Each row of a before or after table is a point. One or more steps were done to the points. Then noise was added and the rows were shuffled. The steps act on columns, c1 being the first. Write out the steps. A step turns or swaps two columns, mirrors them in a line or flattens them onto one, adds a multiple of one to another, or multiplies or shifts one. Angles are multiples of 10 degrees, from the lower column toward the higher: turns from -170 to 170, lines from 10 to 170 but not 90. Use the fewest steps. Two steps may share a column if one is a turn and the other turns, adds or multiplies; they go together, in the order done. Otherwise the lowest column goes first.
In the rows, zero is written as 128.

Before, 8 rows:
[[ 82 108]
 [167 110]
 [117 124]
 [ 89 114]
 [ 92 141]
 [158  91]
 [146 103]
 [132 129]]
After, 8 rows:
[[158 136]
 [159 160]
 [127  88]
 [103  99]
 [175 143]
 [128 116]
 [128 132]
 [131  78]]
Steps: turn c1 and c2 by 70 degrees

Before (10 x 3):
[[128 116 122]
 [129 131 148]
 [149 113 123]
 [128 143 116]
 [114 124 116]
 [222 179 126]
 [141 147 162]
 [148 141 136]
 [148 164 126]
 [160  83 122]]
After:
[[120 131 149]
 [149  83 121]
 [118 143 115]
 [130 148 162]
 [211 178 127]
 [117 117 121]
 [137 142 137]
 [138 165 125]
 [104 124 117]
 [138 113 123]]
Steps: shift c1 by -10

Before (8 x 6):
[[115 165 150  63 108 139]
 [139 146 100 117 115 106]
 [111 135 138 148 129 133]
 [102 101 127 123 139 114]
 [109 150 110 110 170 138]
 [179 169  89 141 132  93]
 [134  43 125 156 150 148]
 [141 157 158 110 171 106]]
After (8 x 6):
[[ 98 102 120 120 173 104]
 [131 133 107 136 129 121]
 [153 134 125 121 170 104]
 [146 119 109 127 139 158]
 [143 104 156 123 114 113]
 [126 162 135 140 149 208]
 [126  87 191 134 132  95]
 [121 131 103 104 108  90]]
Steps: turn c1 and c3 by 130 degrees; turn c2 and c6 by -100 degrees; multiply c4 by 0.4

Before (13 x 9):
[[112 141 102  66 153 130 114 121 110]
 [123  88  74  80 172 108 134 113 103]
 [133 110 140 126 135 152 147 111 170]
 [129  98 158 141 120 127 128 150 148]
 [ 99 141 133 168 137 119 161 107 141]
 [117 156 134 193 100 136 189  99 123]
 [109  98  94  55 123 119 138 134 111]
 [111 104 121 150 140 153 121 138 130]
 [124 150 134 179 132 113 169 145 161]
 [144 128  83  81 145 139 137 133  94]
 [ 97 144  94 171 110 135 159 121 157]
 [150 109 117 138 123 126 122 129 159]
 [131 123 131 139 110 114 110 110 139]]
After:
[[137 132 144 102  75 119 142 108  37]
 [153  99  95 152  50  86 151 120  86]
 [117  92 133 157  75  84 158 145  82]
 [127 174  78 132 112 178 134 113 150]
 [108 135 117 121  64 120 119 132  58]
 [151 121  98 118  91 189 119 118 167]
 [152 155 118 124  82  97 124 138 109]
 [153 162  97 121  63 197 135 135 139]
 [126 152 162 134  59 116 127 148  67]
 [127 140  83  96  86 170 133 132 194]
 [132 106 130 144  39  65 168  98 156]
 [141 112 134 163  76  91 155 109 115]
 [121 124 131 140  51 122 112 109 107]]
Steps: turn c4 and c6 by -110 degrees; turn c1 and c4 by -150 degrees; turn c2 and c9 by 160 degrees; multiply c9 by 2; shift c5 by -60; multiply c7 by 0.7
